Each row of a before or after table is a point. The points were changed in one or more steps. Then noise was added and the rows were shuffled. The steps act on columns, c1 being the first. What was done? A step turns or swaps two columns, mirrors them in a line or flattens them onto one, adds a multiple of one to another, or multiplies or shifts one. Angles are multiples of 10 degrees, from the lower column toward the higher: turns from -170 to 170, lines from 10 to 170 but not 90. Use the fewest steps. Two steps may share a column if one is a turn and the other turns, adds or multiplies; they go together, in the order done. Otherwise the lowest column goes first.

Before:
[[-21 -33]
 [ 50 -41]
 [ 24  19]
 [ 13  28]
 [-39 -15]
 [ 32  49]
 [ 43 -43]
 [-40 -26]
 [-23 -22]
 [ 39  79]
 [  8  -2]
 [-47 -17]]
After (12 x 2):
[[-11  80]
 [-91 -27]
 [-89 -13]
 [  0 -42]
 [-37  29]
 [-69 -32]
 [-72 -22]
 [-97 -16]
 [ -8 -44]
 [-27  18]
 [-18  46]
 [-42  -1]]
Steps: shift c1 by -50

Before:
[[-46   7  41  -5]
 [ 50  20  55 -38]
 [ 70  35  37 -53]
 [  8   9  11  42]
 [  0  -5  95   2]
 [-31 -15 -13  -6]
 [ 26  61  22  23]
 [ 34  29  37 -68]
 [ -5  39   0  55]
 [-23  36  25   0]
 [ 17 -73   8  49]]
After (11 x 4):
[[-25 -15 -14   1]
 [ 70  35  34 -18]
 [ 15 -70  10  16]
 [  0  -5  97   0]
 [-41   9  41  -3]
 [ -5  36   6  22]
 [-25  37  22   2]
 [ 33  30  39 -25]
 [ 50  17  57 -12]
 [ 26  58  23  10]
 [  9   9  11  17]]
Steps: multiply c4 by 0.4

Before (11 x 8):
[[ 32  83 -41 -32 -46  64  17 -63]
 [ 68   8   2 -42  26 -31  26 -33]
 [ -9  35 -22   2  -6  -9 -75 -63]
 [ 26  15 -15  -8 -24  12  34 -67]
 [-37  68 -37  23 -52 -25  41  11]
 [-38   4 -26  16  60  17  39  12]
 [ 17 -16  33 -56  44 -21  34 -25]
 [ 28 -24   6 -76 -41 -35 -77   9]
 [ 15 -17 -21  27 -26  29  -8   3]
 [ 46  40  12  24 -32 -33   1 -24]
 [ -8  30  38  14   0   0  31  31]]
After:
[[ 16 -17 -23 -29 -25  28  12   3]
 [-32   3 -29 -25  64  19 -32   7]
 [ 13  34 -22  10   1  -9  75 -65]
 [-59   6   1  39 -44 -28 -32 -33]
 [ 22 -26   6  87 -43 -34  63  14]
 [ 21  79 -41  30 -49  61 -24 -62]
 [  6  35  37 -18   8  -2 -27  32]
 [  4  41  13 -23 -56 -31  -1 -26]
 [ 10  17 -15   3 -37  15 -34 -72]
 [-48 -15  33  51   8 -17 -43 -25]
 [ 66  67 -37 -28   8 -24 -39   8]]
Steps: mirror c1 and c5 in the line at 120 degrees; turn c4 and c7 by 170 degrees

Before:
[[ 16  26 -17  22  28  67 -33  26   8  53  65  13]
 [-19 -39  56  35   6 -15 -46 -22  38 -17  36 -13]
 [-13 -24 -50  -8  -4  19   2 -25 -11 -26  57 -31]
 [-50  -2  40  45  10  78 -46  47   6 -44   2  31]
 [-21  10  -4  22   5 -20 -14 -77 -17 -38 -18  25]
 [-17 -36 -41  56 -32  67 -60 -16  31  10  12  18]
 [-68 -16  20 -14  37 -31 -34  44 -41  65  23 -17]
 [-76   7 -35  27   0 -29  17 -56  48  38  40  -6]
 [ 34 -73 -60  -8  29  62  20   7 -32 -30   3   8]
 [ 37  11  17  57 -53  -6  21  13   7  30  28  20]
 [-72 -18 -41  30  27  74  28 -20 -32 -11   3 -59]
 [-17 -64  17 -47   6  64   3  10  -5  33  81 -31]
 [ 41 -25  25  53  -2  19   5  22 -49  -3  53  56]]
After (13 x 12):
[[-79   0  -7  23   6 -18 -20 -22   1  37 -19  23]
 [-16  22 -41  33  23  74  26 -71   1   5   8 -61]
 [-55 -20 -36  25   0 -30  14 -77   1 -30  35  -8]
 [ 11  44  19 -47   1  64   4 -17   1 -58  81 -32]
 [ 26  21  27  51  -2  18   6  39   4  -8  55  59]
 [ 45  15  36  46  11  77 -46 -53  -1  42   6  32]
 [ 46  -5  20 -18  40 -31 -37 -66   0 -66  27 -20]
 [ 17 -20  13  60 -55  -3  20  37  -2 -23  25  17]
 [  9  81 -61  -8  32  65  22  35   3   2   2  11]
 [ 26 -43 -18  24  29  67 -34  15   4 -35  65  11]
 [-22  42  54  34   4 -16 -46 -17   1  -1  37 -16]
 [-27  27 -54  -4  -2  16   2 -11  -5  17  54 -28]
 [-16  35 -42  53 -33  68 -54 -15   0 -24  15  20]]
Steps: swap c1 and c8; turn c2 and c10 by 160 degrees; multiply c9 by 0

Before, 11 rows:
[[ 22 -23  -4  22 -50 -65  54 -41 -34 -27  13 -43  24 -46  19 -47 -28 -12]
 [ 68  39  41  19 -43  17  14   8  -7  53  30  30  42 -22   8 -49   6   5]
 [ 30  28  40   4 -37  -9 -51 -51   6 -17 -27  -6  -3   7  22  57  18   4]
 [ 15 -12 -70  33  49 -60  -9  18   8 -53  30 -23  12  53 -10  57 -60  35]
 [ 82 -57  19  17  12 -37 -17 -13  42  49  44  53  68   2 -20 -23  24 -27]
 [ 43 -38 -24  34  -4 -17  37 -13  13  36 -11  39  12 -13  39 -18  14  56]
 [ 95  44 -69 -27  31 -56 -11  17  44  -5  51  68 -19  -2  28 -25  45  22]
 [-12  19 -35  -5 -62  -2  26  19 -10  46  32 -42  33 -36  17   4  10  30]
 [ 25 -63 -35 -28 -41  46  13  23  -6  48  -4  30  40  52 -27  33   7 -55]
 [ -9  12 -62  44 -28 -40  40 -22  26 -66  34  -5  25  38 -33  48 -47  53]
 [ 59 -68  24 -10 -11  45   1 -60  19 -16  -5  51  41 -34  42 -39  12  52]]
After (11 x 18):
[[ 14 -12 -70  31  22 -59  -8  22   8 -53  31 -18  11  53 -10  57 -62  36]
 [ 82 -58  19  19  13 -35 -15 -34  44  51  45  28  70   3 -23 -24  23 -28]
 [-14  19 -35  -7 -43  -1  25  33 -12  48  32 -26  33 -35  16   3   9  31]
 [ 60 -67  23  -7   6  44   0 -61  19 -15  -6  52  41 -33  43 -39  12  52]
 [ 25 -63 -34 -28 -68  46  14   0  -6  49  -6   3  41  51 -29  32   6 -55]
 [ -8  11 -64  46 -48 -39  40 -13  24 -67  35  10  26  36 -32  50 -48  55]
 [ 21 -23  -4  20 -28 -64  54  -5 -36 -26  11   3  23 -45  20 -47 -28 -12]
 [ 96  43 -69 -27  32 -57 -12 -26  44  -6  51  19 -20  -2  27 -26  45  23]
 [ 31  27  41   6 -41  -7 -54 -28   6 -19 -25  25  -2   7  21  57  19   5]
 [ 65  38  39  19 -32  15  15  -8  -4  55  31   8  42 -20   8 -48   6   4]
 [ 45 -38 -24  36   5 -16  37 -28  14  37 -11  23  13 -14  41 -19  15  58]]
Steps: add -0.5 times c14 to c5; flatten c8 and c12 onto the line at 140 degrees

Before:
[[ -16   18  -10    9   -9    7   -5  -16   -5    9  -11    5   14   19
    12  -16   18   -8   21   28    3  -12    4    2]
 [  -6   -6  -24   35   18  -29  -15   -5    0    9  -13  -27  -22    0
    13  -17   41  -11   21  -13  -21   -4  -16  -17]
 [  -3  -86   -2   20   13    4   13  -17   47   25   11    7   15   31
    -1  -29   -6    1   12   -7  -22   -4    8  -27]
 [  37   -2  -20   46   -8    1    6    2   31 -111   -5  -27  -29   26
    29  -12   -1  -10  -19  -14   13  -47  -26  -29]
 [  29   19    5    3   13   -6   13   -2   -1  -19   -3    3   11    2
     1   70    1   53  -17  -15   -1  -73  -31   19]
 [  -3   17  -10   35    4  -24   21   16   58   21  -17  -11   18   -8
    66  -18   16  -19   15    1  -15  -10  -23   -8]
 [ -10  -19    5    2   11    7   26  -11   -2   29   -2  -17   10    2
    27  -30   39   11  -19   -9    0  -44   -6  -11]
 [ -13   -5   12    7  -16    7   -2    3   11    6   40  100  -17   -3
    35  -26   -5    9  -23   -9   35   -2   26  -26]
 [   4   18    7   17   15  -33   -1  -11   -8   30  -16  -24    9    9
    17    4   27  -16   -9  -12  -23   -7  -29   44]]
After (9 x 24):
[[ -13   -5   12    6  -16    8   -2    3   11    6   40  101  -16   -3
    35   -5   30    9  -23   -8   35   -2   26  -26]
 [  -2  -85   -2   20   13    4   14  -18   46   26   12    6   16   31
    -1   -7   33    1   12   -7  -22   -4    7  -27]
 [ -10  -18    5    2   11    8   27  -11   -2   29   -2  -17   10    2
    27  120  -11   11  -19   -9    0  -43   -5  -11]
 [  29   19    4    3   13   -7   14   -3    0  -19   -3    4   11    1
     1  -21  -67   53  -17  -15   -1  -73  -31   19]
 [  37   -3  -20   46   -8    1    7    2   31 -111   -5  -28  -29   26
    28    2   13  -10  -20  -14   14  -47  -26  -29]
 [   4   17    7   17   15  -34    0  -11   -8   30  -16  -25    9   10
    17   75  -32  -15   -9  -12  -23   -6  -29   45]
 [ -16   19  -11    8   -9    7   -5  -17   -6    9  -11    4   14   20
    12   56   -3   -8   21   29    3  -11    4    2]
 [  -2   18  -10   35    3  -23   21   17   58   21  -17  -11   18   -8
    66   50    1  -19   14    1  -14  -10  -22   -8]
 [  -6   -6  -24   35   19  -29  -15   -5    0    9  -12  -28  -22   -1
    14  121  -25  -12   21  -13  -22   -4  -16  -17]]
Steps: multiply c17 by 3; turn c16 and c17 by -110 degrees
